Each row is a point. The points of each table are mixes of a few directions, plus a little noise. Count the directions of each table, and those that both share. Where both have some left over, give the other angles between the two spaces (their principal angles), to ten degrees, smallest first.

First:
[[-2.8  2.6]
 [ 1.2 -1.2]
 [-2.6  2.4]
 [ 7.8 -7.2]
 [-4.2  3.9]
 [ 2.1 -2.1]
 [-1.7  1.6]]
Second (6 x 2):
[[ 3.8 -3.5]
 [-2.0  1.9]
 [-3.1  2.9]
 [ 2.4 -2.2]
 [ 4.7 -4.3]
 [-5.7  5.3]]
Directions: first 1, second 1, shared 1

First:
[[ 8.1 -1.4  8.3 -1.6]
 [-4.7 -2.0 -1.3 -2.7]
 [-2.5  3.9 -5.7  2.8]
 [ 0.7  5.2 -0.5 -3.7]
 [-1.2 -3.9 -1.4  5.2]
 [-0.5 -1.8  0.6  0.0]]
Second (5 x 4):
[[ 3.4 -0.5  4.5  0.1]
 [-6.1  6.0 -3.2  0.8]
 [ 0.8 -3.1 -6.2 -1.0]
 [ 0.1 -6.4 -1.6 -0.6]
 [ 1.8  4.0  6.5  0.8]]
Directions: first 3, second 3, shared 2; angles 80

First (10 x 8):
[[ 3.1  3.1 -9.7  8.8 -7.0  7.0  9.4 -1.5]
 [-2.6 -2.5  7.9 -7.2  5.7 -5.8 -7.7  1.2]
 [ 0.4  0.4 -1.2  1.1 -0.9  0.9  1.2 -0.2]
 [ 1.5  1.5 -4.6  4.2 -3.3  3.3  4.4 -0.7]
 [ 0.6  0.6 -1.8  1.6 -1.3  1.3  1.7 -0.3]
 [-2.7 -2.7  8.4 -7.6  6.1 -6.1 -8.1  1.3]
 [-0.5 -0.5  1.5 -1.3  1.1 -1.1 -1.4  0.2]
 [ 0.3  0.3 -1.0  0.9 -0.7  0.7  1.0 -0.2]
 [ 0.8  0.8 -2.4  2.2 -1.7  1.8  2.3 -0.4]
 [-0.9 -0.9  2.8 -2.6  2.1 -2.1 -2.8  0.4]]
Second, 10 rows:
[[ 6.7 -8.6  6.3 -1.3 -2.3  0.5 -3.0 -1.8]
 [-1.0 -3.2 -7.4  4.6  1.1  2.0  4.8 -2.6]
 [ 3.3 -6.9  1.0  1.3 -1.5  1.4  0.4 -0.8]
 [ 7.1 -1.9  5.0 -2.0 -2.2  0.4 -3.3 -4.5]
 [-6.2  7.1  0.1 -3.0  3.7 -3.2 -1.8  2.8]
 [-3.8  5.3  0.3 -1.1  0.2 -1.0 -0.1  4.0]
 [-6.2  4.7 -2.6  0.1  1.9 -1.1  1.4  4.1]
 [-5.0  2.5  0.5 -1.1  1.2 -1.5 -0.2  5.4]
 [ 7.8 -3.7  0.5  3.5 -6.7  4.5  2.4 -2.0]
 [-2.7  4.7 -3.7 -1.0  4.7 -2.0 -0.5 -4.7]]
Directions: first 1, second 4, shared 1

First (7 x 9):
[[10.1 -4.9 -0.7  6.0  1.3  1.5 11.3 -1.5 -5.3]
 [-3.5  1.7  0.3 -2.1 -0.5 -0.5 -4.0  0.5  1.9]
 [-2.4  1.1  0.2 -1.4 -0.3 -0.4 -2.7  0.3  1.3]
 [-5.2  2.5  0.4 -3.1 -0.6 -0.8 -5.8  0.8  2.7]
 [ 5.1 -2.5 -0.4  3.0  0.6  0.7  5.7 -0.8 -2.7]
 [ 4.6 -2.3 -0.3  2.8  0.6  0.7  5.2 -0.7 -2.4]
 [-8.7  4.2  0.6 -5.2 -1.1 -1.3 -9.8  1.3  4.6]]
Second (8 x 9):
[[ -5.5   3.5   1.9  -0.6  -0.2  -1.3  -3.5   3.2   4.1]
 [ -5.6   3.6   2.0  -0.6  -0.2  -1.3  -3.6   3.2   4.1]
 [  3.5  -2.2  -1.2   0.4   0.1   0.8   2.2  -2.0  -2.7]
 [ 14.7  -9.3  -5.0   1.6   0.5   3.5   9.3  -8.4 -10.9]
 [ -3.7   2.4   1.3  -0.4  -0.1  -0.9  -2.4   2.2   2.8]
 [ -5.6   3.5   1.9  -0.6  -0.2  -1.3  -3.5   3.2   4.1]
 [  2.8  -1.8  -1.0   0.4   0.1   0.6   1.8  -1.6  -2.1]
 [ -0.4   0.3   0.2  -0.1   0.0  -0.1  -0.3   0.3   0.3]]
Directions: first 1, second 1, shared 0; angles 30

First, 11 rows:
[[  0.3  -0.1  -1.1   0.0  -0.4   0.9   0.3  -0.3   0.7  -0.7   0.0  -0.5]
 [ -4.6   1.5  14.1  -0.1   5.1 -12.0  -3.4   3.7  -8.5   9.6  -0.4   6.7]
 [  1.7  -0.6  -5.3   0.0  -1.9   4.5   1.3  -1.4   3.2  -3.6   0.1  -2.5]
 [  3.6  -1.2 -11.2   0.1  -4.1   9.5   2.7  -2.9   6.7  -7.6   0.3  -5.3]
 [ -1.1   0.3   3.3   0.0   1.2  -2.8  -0.8   0.9  -2.0   2.2  -0.1   1.6]
 [ -3.2   1.0   9.8  -0.1   3.6  -8.3  -2.3   2.6  -5.9   6.7  -0.3   4.7]
 [ -0.1   0.0   0.3   0.0   0.1  -0.2  -0.1   0.1  -0.2   0.2   0.0   0.1]
 [ -0.1   0.1   0.5   0.0   0.1  -0.4  -0.1   0.1  -0.3   0.3   0.0   0.2]
 [  1.4  -0.5  -4.4   0.0  -1.6   3.8   1.1  -1.2   2.7  -3.0   0.1  -2.1]
 [  2.9  -1.0  -9.1   0.1  -3.3   7.7   2.2  -2.4   5.5  -6.2   0.3  -4.3]
 [ -1.0   0.3   3.1   0.0   1.1  -2.6  -0.8   0.8  -1.8   2.1  -0.1   1.5]]
Second:
[[-1.1  4.5  1.0 -6.0  0.0 -3.0  2.2 -3.9  6.1 -1.4 -0.4  3.5]
 [ 3.7 -3.6 -0.6 -3.0 -1.9  2.2 -0.3  3.6 -1.7  6.1  1.7 -3.1]
 [ 8.8  3.6  4.0 -1.1 -0.8 -0.9 -0.4  2.5 -2.4 -5.9  5.9 -0.1]
 [ 1.4 -8.1 -1.8  2.8 -3.2  3.7 -3.8  4.8 -5.3  5.4 -0.3 -3.5]
 [ 0.3  3.2  0.3 -8.5  2.9 -4.6  3.2 -0.9  9.2  1.2  0.4  0.6]
 [ 3.7 -1.9  2.5  5.0 -3.5 -0.5 -5.5  2.2 -4.2 -8.0  1.8  1.9]
 [-1.6  0.0 -0.5  8.2  5.0 -0.7 -0.3  1.6 -2.4 -4.6 -0.4 -2.1]
 [-9.1 -0.8 -3.4  2.1  1.1  2.3  2.1 -4.5  0.6  5.3 -5.5  0.8]
 [-6.2  3.0 -1.3  0.8  0.4  1.6  2.8 -5.5  0.2  1.8 -3.3  2.2]]
Directions: first 1, second 5, shared 0; angles 90

First:
[[  5.3   6.8  -3.8   1.2  -3.8   1.7   1.8  -1.7   3.9   2.2  -1.3   7.8
    1.1 -12.3   0.8 -11.6   5.6   2.0]
 [ -0.4   0.5  -4.0   4.2  -0.4   4.8   0.4  -6.2  -0.3  -7.1   6.4   1.9
    4.5  -5.5  -0.4 -11.4   1.0   3.1]
 [ -5.1  -1.5   0.8   1.6   1.1   1.0  -0.9   1.0   1.1  -3.1  -0.6  -6.7
    0.9   5.8  -4.4   4.5  -3.1  -5.6]
 [  2.5   1.0   5.0   2.4   1.0   2.1  -0.9   1.2  -0.5   5.2  -3.0  -4.2
    3.7   8.1  -4.2   4.8  -3.8  -3.9]
 [ -0.1  -1.4   0.4  -0.8  -0.8  -5.2  -0.9   4.9   0.7   1.8   1.1  -2.2
   -1.6   4.2   0.2   5.0  -1.9  -1.7]
 [ -3.7  -2.9   1.4   0.0   1.5  -0.4  -0.9   1.1  -0.8  -1.9   0.2  -4.9
   -0.3   6.0  -1.8   5.6  -2.8  -2.8]
 [ -7.2  -4.4   1.1  -5.6   4.7   3.0   0.9  -4.2  -4.0  -4.7  -4.0  -0.4
   -5.3  -0.2   3.1   6.0   1.7   2.3]
 [  7.3   1.4  -0.6  -1.1  -2.2  -3.5   0.4   1.2  -0.9   5.1   2.3   6.6
   -0.4  -4.0   4.6  -4.0   1.9   5.7]
 [  1.5   0.7  -0.5  -2.1  -1.3  -3.6   0.3   2.6   0.7   2.6  -0.8   2.3
   -2.6  -1.9   2.3   1.0   1.4   1.0]]
Second (8 x 18):
[[  9.0   5.2   0.2   5.2  -2.4   5.8   1.3  -3.8   0.6   4.5   3.4   4.4
    7.3  -4.4  -2.0 -11.9   0.3   3.0]
 [ -2.6  -5.2   0.6   2.0   3.8   3.0  -3.9  -4.9  -0.6  -7.5   1.8  -4.8
    1.5   7.1  -1.1   0.1  -1.3  -0.6]
 [  5.1   0.9   1.9  -7.4  -3.9  -5.5   4.6   8.1   1.9  13.6   1.3   3.4
   -7.6  -2.6   3.0   4.8   0.8   3.4]
 [ -7.1   0.2  -2.2  -3.2  -1.2  -4.8   1.4   5.1   1.9  -1.8  -3.0  -1.8
   -5.2  -2.5  -0.1   6.2   0.7  -4.1]
 [ -3.0  -0.7   0.5   3.0   3.6   3.1  -2.1  -5.3  -5.2  -6.6  -2.7   0.0
    4.5   1.6   0.7   0.2  -0.9   0.3]
 [ -1.5  -2.9   2.4  -4.1   1.3   3.4   4.0  -1.1  -3.4   3.0   3.3  -0.5
   -2.7   0.5   0.9   3.0  -1.5   4.2]
 [ -1.8   1.2  -3.1   1.5  -2.1  -3.8  -2.2   3.2   5.6  -2.8  -1.3  -2.1
   -1.2  -0.6  -2.1  -0.9   1.4  -5.2]
 [  1.8   1.3  -0.3   3.1   0.8  -1.1  -3.2  -1.3  -0.7  -2.4  -3.0   1.3
    3.4   1.0   0.7  -1.4   0.5  -1.0]]
Directions: first 5, second 5, shared 3; angles 50, 80
